Each row is a point. Any point is a mix of the corners, with weights that add up to 1. It lies inside the corners' shape when no weight is negative. Is each point inside? If not, which corners have a negative weight?

Corners:
(1): [ 0.20 -0.56]
(2): [-0.35  0.08]
(3): [0.02 0.61]
Points:
[ 0.05 -0.62] => outside (3)
[-0.03 -0.53] => outside (3)
[0.10 0.01] => inside
[0.00 0.52] => inside
[-0.31  0.08] => inside

Corners:
(1): [ 0.14  0.71  0.17 -0.13]
(2): [-0.54  0.48 -0.43  0.04]
(3): [ 0.28 -0.70  0.19 -0.63]
(4): [-0.16 -0.50  0.41 -0.17]
(5): [-0.13  0.21 -0.46  0.42]
Points:
[-0.27  0.10 -0.31  0.10] => outside (1)
[-0.14  0.18 -0.37  0.31] => inside
[ 0.10  0.50  0.12 -0.14] => inside
[ 0.05  0.30 -0.18  0.40] => outside (2, 3)
[-0.19 -0.36 -0.08 -0.03] => outside (1)
[-0.32  0.25 -0.06 -0.34] => outside (5)
[-0.35  0.88 -0.29  0.28] => outside (3)

Corners:
(1): [-0.18 -0.30  0.23 -0.02 -0.24  0.17 -0.39 -0.28]
(2): [-0.09  0.05  0.67 -0.48  0.12  0.31 -0.37  0.51]
(3): [-0.12  0.12  0.21  0.07  0.99 -0.02  0.10  0.19]
(4): [-0.51 -0.11  0.72  0.27 -0.64  0.42  0.22 -0.30]
(5): [-0.21  0.12  0.21 -0.49  0.06 -0.48  0.04 -1.30]
(6): [-0.18  0.21 -0.37 -0.39 -0.60  0.25  0.43  0.10]
(7): [-0.26  0.12  0.15  0.22 -0.63 -0.18 -0.25  0.53]
(8): [-0.91 -0.33  0.32  0.39  0.23  0.18  0.24  0.44]
(9): [-0.18 -0.62  0.51  0.12  0.25 -0.19  0.40 -0.01]
Points:
[-0.39 -0.03  0.30 -0.07 -0.49  0.30 -0.09 -0.02] => outside (3, 9)
[-0.23  0.00  0.25  0.04  0.10 -0.03 -0.02  0.02] => inside
[-0.32 -0.07  0.28 -0.19  0.12  0.02  0.14 -0.42] => outside (7)
[-0.41 -0.22  0.41  0.10  0.35 -0.50  0.46 -0.70] => outside (1, 2, 6)
[-0.41 -0.19  0.44  0.00  0.12  0.13  0.05  0.26] => inside
[-0.28 -0.26  0.17 -0.05 -0.05 -0.14  0.07  0.16] => outside (3, 4)

Corners:
(1): [ 0.40 -0.46 -0.60 -0.35 -0.53  0.37  0.25 -0.43  0.26 -0.10 -0.41]
(2): [-0.27  0.14  0.14  0.50  0.32  0.17  0.17 -0.22  0.46  0.01 -0.57]
(3): [ 0.47 -0.08 -0.12 -0.47 -0.62  0.35 -0.12 -0.16  0.47 -0.50 -0.50]
(4): [ 1.02 -0.40 -0.26  0.72  0.26  0.05 -0.59  0.81  0.14 -0.04 -0.07]
(5): [-0.62 -0.19  0.21 -0.44  0.41  0.25 -0.71 -0.16  0.33  0.59 -0.30]
(6): [-0.24 -0.27 -0.04  0.27  0.00 -0.62  0.48  0.28  0.64  0.40 -0.15]
(7): [-0.66  0.52 -0.09  0.44  0.11  0.13  0.23  0.49  0.02  0.04  0.22]
(8): [ 0.33 -0.13  0.02  0.64  0.49 -0.47  0.21 -0.13 -0.77  0.15  0.06]
(9): [-0.13  0.15 -0.23  0.08  0.09  0.18  0.66  0.37 -0.02 -0.31  0.64]
(10): [-0.38 -0.70  0.75  0.13 -0.29  0.04 -0.21 -0.89 -0.25  0.13 -0.43]
(11): [ 0.59 -0.62 -0.26 -0.12 -0.19  0.14  0.06  0.89 -0.13 -0.12 -0.11]
(12): [0.43 0.64 0.15 0.27 0.35 0.37 0.45 0.96 1.03 0.65 0.10]
Points:
[-0.12 -0.05  0.01 -0.16 -0.12  0.29  0.13 -0.14  0.11 -0.04 -0.17] => outside (4, 6)
[-0.08 -0.34 -0.04  0.06  0.15 -0.05 -0.18  0.34  0.15  0.49 -0.10] => outside (2, 3, 9)
[-0.06 -0.10  0.18  0.20  0.10 -0.01  0.04  0.17  0.20  0.12 -0.09] => outside (1)
[ 0.22 -0.11  0.05  0.15  0.22  0.09 -0.03  0.00  0.31  0.20 -0.17] => outside (7, 11)
[ 0.13 -0.61 -0.15 -0.07 -0.18  0.03 -0.10 -0.14  0.30 -0.09 -0.33] => outside (7, 8, 12)
[ 0.04 -0.70  0.01 -0.18 -0.41  0.15 -0.19 -0.17 -0.11 -0.13 -0.22] => outside (2, 8, 12)
[ 0.13 -0.08 -0.04  0.29  0.01  0.09  0.25  0.05  0.18 -0.03 -0.16] => outside (5)
[ 0.17 -0.32 -0.16 -0.09 -0.27  0.20  0.12 -0.24  0.20  0.00 -0.31] => inside
